Every row gives one point. Any point is a mix of the corners, with weights that add up to 1. It lies inside the corners' shape when no weight is negative. Say inside or outside, and name the corners with a negative weight.

Corners:
(1): [-33  36]
(2): [-43 -54]
(3): [53 41]
Points:
[  1 -26] => outside (1)
[-62 -52] => outside (3)
[  9 -20] => outside (1)
[-52 -18] => outside (3)
[13  6] => inside

Corners:
(1): [-28 -48  71  70]
(2): [ -4   3 -19  40]
(3): [  1  95 -21  46]
(4): [-45 -14  55 -28]
(5): [14 37  6 -5]
Points:
[-15 -22  33  36] => outside (3)
[-7 22 18 35] => inside
[  7  54 -11  53] => outside (4)
[-18  67  13  37] => outside (2, 5)
[-11  25  20  47] => inside
[ 5 25  2 11] => inside

Corners:
(1): [-26   9 -13  69  38   9]
(2): [19 -3 20 14 34 -1]
(3): [ -1   4  29  59 -30 -10]
(4): [-19 -60  19  54  12 -13]
(5): [  6  95  39 -22 -36  72]
(6): [ 27  27  -8 -13   4  28]
(7): [ -4 -23  -3 -36  17 -29]
Points:
[-5  8  2 21 12  5] => inside
[-17 -45   1  45  16 -24] => outside (2, 5)
[ -6 -29  16  36  15  -4] => inside
[ -4 -32   8  20  18 -19] => outside (5)
[-6 10 23  6  0  9] => outside (6)
[ 8 46 24 -4 -8 36] => inside

Corners:
(1): [-58  -6  34  12  34 -22  50  16  16]
(2): [ 15  48  -4 -34 -22  46  -8  87  31]
(3): [ 46  28 -29  -2  38 -57 -31 -32  27]
(4): [-24 -61  43   4 -25  -9  36 -21 -44]
(5): [-46 -37  36  -5  39   2  -7   5 -15]
(6): [ 14 -37  -4   6  28 -13  13  16 -19]
(7): [-95  -8  -2  -6  -7 -58  30  11 -32]
(8): [  4  25 -56  54   8  11  26  42 -12]
(9): [ 81 -95 -47 -32 -55  27  -2 -37  55]
(10): [ 39  46 -15 -23  35 -13 -29 -42 -23]
Points:
[ -8 -32  17   0  -3  -8  19  -5 -24] => inside
[ 45 -36  -8 -15 -21  26  -2 -11  -9] => outside (1, 3, 7)
[  6 -18 -20   9   9 -24  14 -10 -13] => outside (2, 5)
[ -3  19 -16  -3  13   3  -4  26  12] => outside (4, 6)

Corners:
(1): [ 45 -41  71  17  13  41 -13  10  48  43 -22]
(2): [ 16  39 -13   4  19 -33  54  19  42   4  84]
(3): [ 37   2  19  26 -25  35  41 -38 -23  52 -44]
(4): [ 33 -14 -39  11 -28  36 -19  20  59  29 -23]
(5): [ 12 -10  -3  -7 -26 -39  39  20  15  42  26]
(6): [-20 -11 -47  95  25  51 -17  33   3   6  18]
(7): [-20   3   6  -8 -33  -7   5 -43 -15  59 -78]
(8): [ 19 -11 -31  36  -1 -34  51 -20  18  -8 -37]
(9): [-13 -47  51  56 -41   2 -47 -50  -6  53  21]
(10): [ -6  28   7  43 -34 -35  -9  44  -5  35  60]
(11): [ 20 -18 -30  12  19 -48 -40 -50   2 -33  62]
(12): [-35   0 -38  42 -13  34  46  19 -10 -29 -46]
Points:
[ 10 -12  -2  36 -15   2   9  -4   6  23 -14] => outside (2)
[  1 -20  14  35 -18  -4 -11 -28 -11  29  -5] => outside (2, 4)
[ 17 -12 -13  31  -4 -17  31 -10  18   8 -20] => inside
[ 24 -13  18  22  -5   9  11  -5  17  30  -6] => inside
[ -4  -6  -7  25 -12  -9   5  -2   8  17  -4] => outside (3)
[-11  16 -17  31  -4   3  29  23  -4   4  13] => outside (4, 8, 9)
[ -3 -11   3  28  -3   2  20 -16   3  11   0] => outside (4, 10)

Corners:
(1): [-22  -4 -36  10 -24 -16 -19  -1   0 -19  11  -2  14   1]
(2): [-49  -6 -32  33  18 -64  -7  37 -17   2 -10 -42  24  -3]
(3): [ 41 -24  12 -15   3  24  18  21 -33  18   1 -27 -11  31]
(4): [-61   3  41 -27  85 -40  -4  -2  -3  19  44  12  -5 -20]
(5): [ 56  14 -19  -4 -45  64   9 -24  12  10   8   2 -12 -30]
(6): [-12  37  27 -34  58 -52  31 -65  -6   0  34   7   0 -13]
(7): [ 35 -19  31 -27 -75  67  30 -37 -17  -2  -9  -3  14 -46]
(8): [ 51 -26  20  38 -18  14  -3 -17   4   3  31  19  -7  -7]
(9): [-10   1  29 -57  62  13  11 -51 -23   6 -12 -23  32 -18]
(10): [-15  -2 -24 -22  36 -34  11  54  54  -9 -13 -23  29 -20]
(11): [  8 -30  19   8 -32  64  14 -15  -5 -31  -7 -29 -26 -36]
(12): [-73 -16   6  38 -18   1  15  39 -10 -33 -17 -10  40 -12]
(13): [-23  25  66 -13  66 -54  25   2  51  13  52 -57  12 -11]
(14): [-30   6 -23  26  27 -46  10 -21 -37 -95  26 -23  60 -38]
(15): [ 62  12  24  -6  -5  32 -32 -14  -6  19 -15 -10 -46 -10]
Points:
[-12   0   8  -5  10 -10   2  -3   4  -4  14 -13   8 -13] => inside
[  9  -3  18  -7 -10  18  15 -12   3  -3   9 -19   3 -23] => inside
[  4  -1  17  -9   7   7  13 -12   6  -8  14 -10   9 -21] => outside (2)
[ 11  -5   0  -2  -4  10   9  -6  -3 -21   4 -16  13 -13] => outside (2, 4)
[  3  10  -4  -9   4 -10   4  -4  -1  -4  -5 -19  11 -11] => outside (4, 8, 11)
[  2  -8  13  -3  -6   8  25 -15  -8 -15   3 -20  23 -24] => outside (1, 4, 15)
